Every row gives one point. Each copy is the shape, with its points in the same order, stretched, turned, moved and blurred by noise. Say if it was mirrored as well.

Shape (8 x 2):
[[-12 -37]
 [ 43 -47]
 [ 28 -29]
 [-31  71]
 [-11  -4]
 [ -7 -30]
 [ 14  86]
 [ -3  36]]
Copy 1, 8 rows:
[[ 47  20]
 [ 62 -34]
 [ 42 -20]
 [-61  24]
 [ 16  15]
 [ 40  14]
 [-68 -23]
 [-21   1]]
Copy 1 is: mirrored
Copy 2:
[[ 28  -8]
 [-16 -29]
 [-20  10]
 [  5 109]
 [  9  36]
 [  9   7]
 [-42 117]
 [-18  64]]
Copy 2 is: mirrored

Shape:
[[  5  36   9]
 [ 65 -69  24]
 [  7 -25  22]
 [-13  24  14]
 [-46  13  -8]
 [ 92  11 -38]]
Copy 1 (6 x 3):
[[   5   11  -14]
 [-103   -6  -76]
 [ -43  -18  -23]
 [   2   -8   -5]
 [  23  -37   -3]
 [ -12   51 -104]]
Copy 1 is: mirrored
Copy 2, 6 rows:
[[-21  45  39]
 [ 70 -48  18]
 [  1 -15  37]
 [-30  30  26]
 [-73  17  19]
 [ 71  57 -26]]
Copy 2 is: only turned

Shape (6 x 3):
[[-32 -12 -14]
 [  1 -10 -31]
 [ 10  58 -40]
 [-11  -9 -11]
 [ 49 -36 -57]
 [-10  72  92]]
Copy 1, 6 rows:
[[ 33  23  22]
 [ 24   5 -10]
 [-17  54 -45]
 [ 14  13  11]
 [ 27 -41 -54]
 [-92  58  70]]
Copy 1 is: mirrored
Copy 2:
[[-35 -41  19]
 [ -1 -35  -7]
 [ 63 -29  35]
 [-19 -28   0]
 [ 27 -43 -58]
 [-22  83  85]]
Copy 2 is: mirrored

Shape (7 x 4):
[[ -2 -65 -12 -68]
 [-17  30  33  62]
 [-64  67  -3  52]
 [-37  50  18  21]
 [ 14 -48   2 -60]
 [ 30 -29 -53   8]
 [ 49  -4 -26 -43]]
Copy 1:
[[ -3 -53  10 -58]
 [ -8  45  15  80]
 [-22 100 -11  56]
 [ -1  63  20  32]
 [ 15 -45  21 -41]
 [ 27 -28 -54  12]
 [ 66 -20 -10 -24]]
Copy 1 is: only turned
Copy 2:
[[-45  16  73 -51]
 [ 48  -7 -50 -20]
 [ 11  20 -97 -42]
 [ 24  32 -53 -44]
 [-23  24  67 -39]
 [-35  11  17  27]
 [-12  59  45   7]]
Copy 2 is: mirrored
Copy 3 (7 x 4):
[[ 12 -68 -28 -51]
 [  6  36  34  45]
 [-67  60  17  44]
 [-35  15   9  45]
 [ 13 -66 -32 -35]
 [ 26  38 -29 -60]
 [ 24  -7 -67 -18]]
Copy 3 is: mirrored
Copy 4, 7 rows:
[[-11 -84 -19 -24]
 [ 23  53  18  48]
 [-14  89 -23  39]
 [ -8  58   4  13]
 [  5 -65  -4 -34]
 [ 58 -29 -60   6]
 [ 47 -25 -26 -48]]
Copy 4 is: only turned

Shape:
[[  4  47 -23   6]
 [ 47  32  -9 -58]
 [-14  52 -39  46]
 [ -8  82  27 -50]
 [ 13  22  -3 -51]
 [ 27  53  -5  65]
 [ 25 -56 -22  23]
 [ -7 -36 -55  -4]
 [-78 -53  20   0]
 [ 64  26 -15 -50]]
Copy 1 (10 x 4):
[[  1  30   8   1]
 [ -9 -10  66 -32]
 [  3  56 -21  14]
 [ 60   7  42 -30]
 [  5 -25  35 -17]
 [ -1  69  16  42]
 [-63 -23   5  58]
 [-55 -29 -19  10]
 [ 15 -70 -50  51]
 [-27  -3  77 -21]]
Copy 1 is: mirrored
Copy 2 (10 x 4):
[[ 22  37 -31 -35]
 [ 81 -20 -22 -38]
 [ -8  71 -52 -28]
 [ 46  15  29 -76]
 [ 44 -23 -13 -39]
 [ 33  89 -36   5]
 [ 10 -12 -59  56]
 [-17 -22 -72   4]
 [-79 -30   2  26]
 [ 92 -20 -33 -30]]
Copy 2 is: only turned
Copy 3:
[[ -9  56 -10   4]
 [ 66  18 -35  -5]
 [-49  76 -15   0]
 [ 80  80  41  22]
 [ 50  -3   3  17]
 [-39  70  -2 -62]
 [-49 -47 -11 -29]
 [-28 -32 -25  29]
 [-50 -48  90  48]
 [ 64   7 -38 -26]]
Copy 3 is: mirrored

Shape:
[[ 32 -72 -15 -72 -23 -46]
 [-16 -49 -10 -27 -20 -42]
 [-22  78 -50  40  20  65]
 [-39  -2  33 -57  13 -72]
 [-39  17   4 -20 -29  11]
 [ 25  55 -26   3 -54  78]
 [ 55  35   7  29   9  37]
 [ -5 -58  -5  56 -10  -1]
 [  5  17  15  12 -12   4]
 [-12 -70  -4  14   3  73]]
Copy 1 (10 x 6):
[[  73  -34  -24  -60  -50  -89]
 [  33  -26  -54  -30  -37  -71]
 [ -58   -3    1  -12   -5   87]
 [  -1  -27  -21  -18    8 -117]
 [ -20   14  -33  -50  -19  -32]
 [ -12   58   16  -68  -40   63]
 [  30   35   39  -20   17   50]
 [  55    5  -71    1   -7   -5]
 [  16   28   -7  -20    3   -7]
 [  40   -6  -77  -84   11   22]]
Copy 1 is: mirrored
Copy 2:
[[ 65 -50 -67 -51 -33   4]
 [ 47 -31 -41  14 -13 -40]
 [-37 106 -15  70  60  19]
 [  4 -41 -19 -40  39 -71]
 [ -8  36 -17  18  -4 -23]
 [-12 112 -10  27 -21  39]
 [ 27  54  31  20  35  59]
 [ 52 -30   0  81 -18  18]
 [ 14  28  12   7  13   7]
 [-14 -32 -29  61 -21  77]]
Copy 2 is: only turned

Shape:
[[ -66    9  -38    1  -47  -12  -35  -30]
 [  27  -55  -21   -7   28   44   23  -29]
 [  -8   13    6  -31  -96  -51  -25    2]
 [  20  -28  -53   36   33   38   85  -35]
 [  49  -27  -33    8   12   90   18   -6]
 [ -29    5   43    7   21  -16   20   31]
 [ -67   60  -16  -10 -105  -33  -18    4]
 [ -27   16  -22  -21   28   23   20   44]
 [ -49    3    6   25  -92    3  -78  -23]
 [  41  -46   -1   51   22   75   41  -53]
 [ -80    6  -14  -49  -75  -61  -54  -19]
 [  22   32  -26   20   56  -50  -12   47]
 [  -8  -45  -28   31   18  -24   22   89]]
Copy 1:
[[ -67   16  -29    1  -36  -49  -60  -50]
 [   7  -65    6  -26  -40   62    7  -33]
 [ -41   11   18  -38  -54  -63  -35   27]
 [  -9  -43  -21   -4  -28   44   78  -66]
 [  15  -37  -28    2  -68   81   36  -23]
 [ -47  -13   18    4   24   26    4   26]
 [ -94   62  -20  -15  -40  -82  -41   -1]
 [ -37  -11  -44  -17    5   40    3   14]
 [ -58   25   11   48  -88  -31 -103   -9]
 [  10  -48    7   30  -63   88   44  -47]
 [ -78    3    4  -32  -34  -81  -97   -7]
 [  32    9  -23    8   57  -10   13    3]
 [   0  -61  -38   33   20   -6   21   48]]
Copy 1 is: only turned
Copy 2, 13 rows:
[[-51  -9 -67  14 -23  10 -36 -28]
 [ 11 -55   6 -21  38   1  39   3]
 [-11  45 -29 -20 -68 -49 -39 -46]
 [-21 -34 -26  38  34  -9  92  27]
 [ 58 -25 -14  -7   7  27  51  23]
 [-56  28  -6 -22  -8 -25 -13  49]
 [-64  56 -84  -4 -80 -16 -21 -31]
 [-33  18 -54 -45  10  12   8  52]
 [-15 -10 -34  19 -74  21 -71 -26]
 [ 12 -49  41  38   9  30  64  16]
 [-62  -5 -59 -48 -49 -25 -74 -61]
 [-13  46 -34  -4  62 -23 -40  53]
 [  0 -16 -44   1   5 -57   4  94]]
Copy 2 is: only turned

Shape:
[[ 21  -4 -57 -18  -8   7   5  51]
 [-41 -19  17 -28  24 -31 -31  27]
 [ 45 -26 -74   3  11 -16  -9 -50]
 [ 39  11   4   9 -15 -37  20 -24]
 [-27 -18  -1  37  15  33 -41  25]
 [ 33  83 -50 -16 -32 -18  44   2]
 [-15 -27  11 -73  38  62 -67 -28]
 [ -7  19   2  -8  74  20 -59 -15]
 [-59  12 -15   5  29 -40 -42 -21]
 [ 32  30 -36 -64  73 -39  49  -5]
 [ 30  73 -56  34 -38  26  -9   2]
 [ 33  27 -49  12  64 -41 -48  50]
 [-12  27  37 -71  12  20 -55  -1]]
Copy 1:
[[ 23  21  12 -32  11 -65  -7  69]
 [-39  -8 -26 -29  32  33  14  29]
 [ 58 -13 -26  29  32 -86 -23  -9]
 [ 65 -18  -2  -3   4 -29  41  -7]
 [ -1   1  44  11  30  32 -41  44]
 [ 92  51 -15 -32 -37 -54  30  27]
 [-13  16   7 -80  85  18 -55 -33]
 [ 29  30 -19  -6  85  48 -35   6]
 [ -6  14 -56  19   6  43 -18  -7]
 [ 33  59 -71 -27  64 -64  61  -6]
 [105  36  31  -5 -29 -23 -38  52]
 [ 47  24 -57  18  65  -1 -11  94]
 [ 14  20 -15 -99  43  50 -10  -5]]
Copy 1 is: mirrored
Copy 2:
[[ 12 -21 -49  -3  19 -12  20  55]
 [ -6 -38  39 -17   4 -28 -51  22]
 [ 30 -11 -63 -23  50 -39  10 -56]
 [ 32  20  -2 -25 -28 -60  25 -17]
 [ 19 -46  16  34  -3  35 -11 -10]
 [-24  55 -44   6 -13 -58  61  45]
 [ -2  19  24 -58  40  73 -62 -33]
 [ 16  12  41  11  58  27 -35 -26]
 [-32 -33  25  22  13 -39 -45 -31]
 [ -2  18  17 -64  77 -70  44  33]
 [  0  42 -59  61 -14  -4  43  15]
 [ 45  -6  -2  50  75 -46 -19  41]
 [-12  53  38 -35  -4  28 -64  16]]
Copy 2 is: only turned
Copy 3, 13 rows:
[[ 39 -46 -44 -21  -9   8  20  18]
 [-36 -40 -19   5  -8 -39 -46  35]
 [ 37 -24 -27   9  16 -20  28 -70]
 [ 15 -15  35  -4 -26 -19  21 -19]
 [  4 -15 -20  31  15  40 -47  25]
 [ 55  20 -15 -55 -68  -8  51   2]
 [-47 -29 -44 -68  46  10 -81 -27]
 [ -2  30 -18 -22  49 -15 -66   9]
 [-22  21 -34  31 -26 -47 -45   3]
 [ -8  12 -30 -59  16 -79  61  11]
 [ 78  28 -14 -24 -46  41   5 -10]
 [ 69  -3 -18   1  31 -62 -19  43]
 [-23 -16 -15 -80  -6 -14 -86  11]]
Copy 3 is: only turned
Copy 4:
[[-16  28 -55 -17 -22  -6  -2  68]
 [-56 -10  17 -19  29  17 -17  10]
 [ 28 -10 -99 -16  23 -29 -55  10]
 [ 40   5 -14   0  18 -46  -8  -8]
 [-41 -17 -29  55 -11  33 -34  26]
 [ 12  75 -53 -17 -12 -63  44  -2]
 [-33  19 -26 -24   0 121 -59 -23]
 [-26   6 -45  25  54  72 -30 -14]
 [-73 -15 -32   4  50  -7 -36 -27]
 [ 11   8 -49 -85  55   5  62  -4]
 [  7  72 -79  53 -22 -40  -4  14]
 [-16  21 -62   7  86  -4  -3  69]
 [-31  55  18 -21  12  76 -27 -25]]
Copy 4 is: only turned

Shape, 13 rows:
[[  0 -14 -24  29 -59  20  -3  25 -41]
 [ 17  72  11   1 -23  -5  40  14 -33]
 [ -3  29  33  28  10 -41 -22  -2 -17]
 [ 18 -28   4 -48  31  24   6  37 -27]
 [ 21 -48 -17 -11 -30 -20   5  -1  63]
 [ 11  16   6  32  18 -10 -28  28 -11]
 [ 14 -12 -37   4 -79  -2  18  18  29]
 [ 12  50   1  31  20  10 -13 -34  40]
 [-27 -21  -9 -12 -10  14  29  35 -15]
 [ 22 -34  26   8  -8   6  11  14  25]
 [  8  31 -31  22 -14  50  41 -25 -11]
 [ 56 -33 -31   5  33 -23 -59 -69 -39]
 [ 27 -14  -3  -6  12 -29  42  40   8]]
Copy 1:
[[-62  57  18  12 -40  -1  -9  17  -3]
 [ 45  79  -9  12  -5 -13  30  -3 -15]
 [ 26   8 -10  45  26  10 -11  35 -19]
 [-10  16  42 -65  13  36 -10   5 -23]
 [-13 -51  18 -13 -30 -49 -13 -20  -5]
 [  3  25  15  10  31  -2 -26  42   8]
 [-30  16   3  -4 -65 -58  -6 -14   8]
 [ 28  13  13  48  52 -28   3 -35  35]
 [-26  17   7 -33 -16  12  24  19   3]
 [  7 -17  51  -2 -15 -14   7   6  -5]
 [-29  64  23  19  15 -28  42 -49  15]
 [-70 -11  24  34  66   8 -67 -41 -77]
 [ 12  -1  10 -35   1 -39  15  34 -28]]
Copy 1 is: mirrored
Copy 2, 13 rows:
[[-11 -14 -22  29 -23  36  28  30 -18]
 [  9  38  22  28 -15   8  -2 -50 -19]
 [-11 -24  18   6 -17 -35 -44 -11 -12]
 [ 30  -5 -22 -18  60   7  15  11 -33]
 [ 50 -13  -7 -26 -29 -29  21  70  32]
 [  6 -19 -10  27  17 -19 -35  14  -6]
 [ 31  20  -4   9 -50  13  33  58  18]
 [ 16  -1 -16  10 -12 -25 -38 -19  67]
 [ -8  23 -16   0  14  -7  38  32 -19]
 [ 25 -27  15  -1  12 -21  22  37  24]
 [  2  20 -41  23 -11  18  37 -32  38]
 [ 40 -97 -72 -40 -26  -4 -30 -28  -7]
 [ 46   9   0  13   8 -43  23  29 -23]]
Copy 2 is: only turned
Copy 3 (13 x 9):
[[ 18   0 -46  15 -41  23 -48   4 -33]
 [-11  57   1  13 -42 -37   0   4 -25]
 [ 14  13  51  35  -5 -11 -20  16  -6]
 [ 42   4  -6 -39   5  23  56  30 -39]
 [ 62  -3 -33 -16  -5  11  -1   2  76]
 [ 21  22  17  32   7  20 -12  32 -12]
 [ 31  20 -60 -11 -41   5 -41  -5  44]
 [ -1  54  19  40  46  -2  -9 -32  27]
 [ -7 -16 -30 -20 -12   5   4  22 -20]
 [ 27  -8  -8   9 -20  28  28   4  22]
 [-10  36 -53  29  14 -14 -12 -38 -23]
 [121  11  13  29  49  -8 -17 -26 -28]
 [ 38   8 -25   5 -18 -13  33  48  20]]
Copy 3 is: only turned
Copy 4, 13 rows:
[[ 34 -25 -31  33 -25   2   7  22 -50]
 [ -7  24  -1   9 -24 -22  67  34 -28]
 [ 25  56  11  22  34   6 -11  12 -18]
 [-11  -3 -26 -48 -13  59 -10  -6 -32]
 [ 15 -54  16 -10  -4  -8 -21 -37  54]
 [ 42  51 -19  19   3  29  -7  19 -13]
 [ 15 -62 -14  18 -34 -29  16   5  16]
 [  7  63   4  41 -19  33  13 -19  51]
 [-13 -44 -13   7   1  29   8  18 -30]
 [ 29 -27  34 -22 -12  26 -15 -12  -5]
 [-12   1 -21  41 -43  25  64 -21  -3]
 [ 31  77 -61   8  13   4 -42 -95 -12]
 [ 21 -28   3 -32  21  21  21   7   1]]
Copy 4 is: only turned
